Each row is a point. The ring and each string are closed loops that go straight from each point to the next, and from the last back to the first. Before rounding, they use only three directions, however many columns there are. Count how often each string passes through the ring. Passing back the other way cancels.

Ring (8 x 4):
[[ 19  29  16 -13]
 [ -2  39  17 -12]
 [-15  33  14  -8]
 [-22   6  11   4]
 [-11 -18   6   7]
 [  4 -27  -1   2]
 [ 22 -17  -3  -7]
 [ 28   8   8 -12]]
String (12 x 4):
[[ 16  32  26  -4]
 [ 11  49  34  -4]
 [  4  22  24   1]
 [ -2  15   4 -11]
 [-12  34   2 -19]
 [-15  60  19 -16]
 [  0  46  30  -4]
 [  7  25  21  -4]
 [  6  19   3 -16]
 [ 23  37   8 -23]
 [ 30  37  20 -15]
 [ 24  32  29  -4]]
Times through: 2

Ring:
[[  9  28  26   1 -12   5   6  14   7  21   8]
 [-11  40  28   6   9  11   7  16  -2  29   1]
 [-44  23  21   4  25  14   4   2 -15  24  -7]
 [-40 -14   3  -5  15   9   2 -15 -10   5  -2]
 [ -9 -32  -4 -11 -11   1   2 -18   4  -8   9]
 [ 18  -8  14  -9 -33  -3   3  -2  14   2  14]]
String, 8 rows:
[[-13  40   4  13  42  20  13  12  -2  25   1]
 [-18  10   7   2  17  11   7  -1  -2  13   2]
 [-36   1  22  -5   0   7   0  -6 -10  14  -3]
 [-38 -27  20 -14 -19  -1  -4 -17  -9   2  -1]
 [  5 -50 -15 -15 -19  -3   3 -25  12 -19  15]
 [ 23 -16 -13  -5  -5   3   9  -8  17  -6  17]
 [ 34  14  20  -3 -32  -2   6  11  19  11  17]
 [ 11  54  39   7 -10   8   7  26   6  33   5]]
Times through: 1
String, 19 rows:
[[ 15 -49  -8 -17 -35  -7   1 -22  16 -19  18]
 [  7 -26  29 -18 -60 -11  -4  -8   9  -2  12]
 [ -4  -4  29 -10 -34  -3  -1  -1   4   9   7]
 [ -2   3   8  -2  -2   5   6  -1   5   8   8]
 [ 26  10  -1   1  -3   6  10   5  17   7  15]
 [ 29  32  27   1 -23   2   7  19  16  20  13]
 [ 13  33  14   6   6  10  10  14   9  20   9]
 [ -5  14   5   3  14  10   8   2   3  13   6]
 [-22  29  42  -1 -13   5   0  11  -6  27  -2]
 [-18  16  21   0   3   8   4   3  -3  18   1]
 [-18  21   2   7  32  16  10   3  -3  17   1]
 [-27  19   1   7  38  17   9   0  -7  17  -1]
 [-27  10   7   2  23  13   6  -3  -6  14  -1]
 [-49   2  -6   4  47  19   7 -11 -15  12  -6]
 [-46 -14 -14   0  43  16   7 -19 -12   3  -3]
 [-18 -13 -19   0  32  13   9 -14   0   0   5]
 [-22  -9  14  -7  -6   4   1  -8  -3   6   3]
 [-26 -30  20 -16 -31  -4  -4 -17  -4  -1   3]
 [ -1 -58 -11 -19 -29  -6   0 -29   9 -21  14]]
Times through: 0
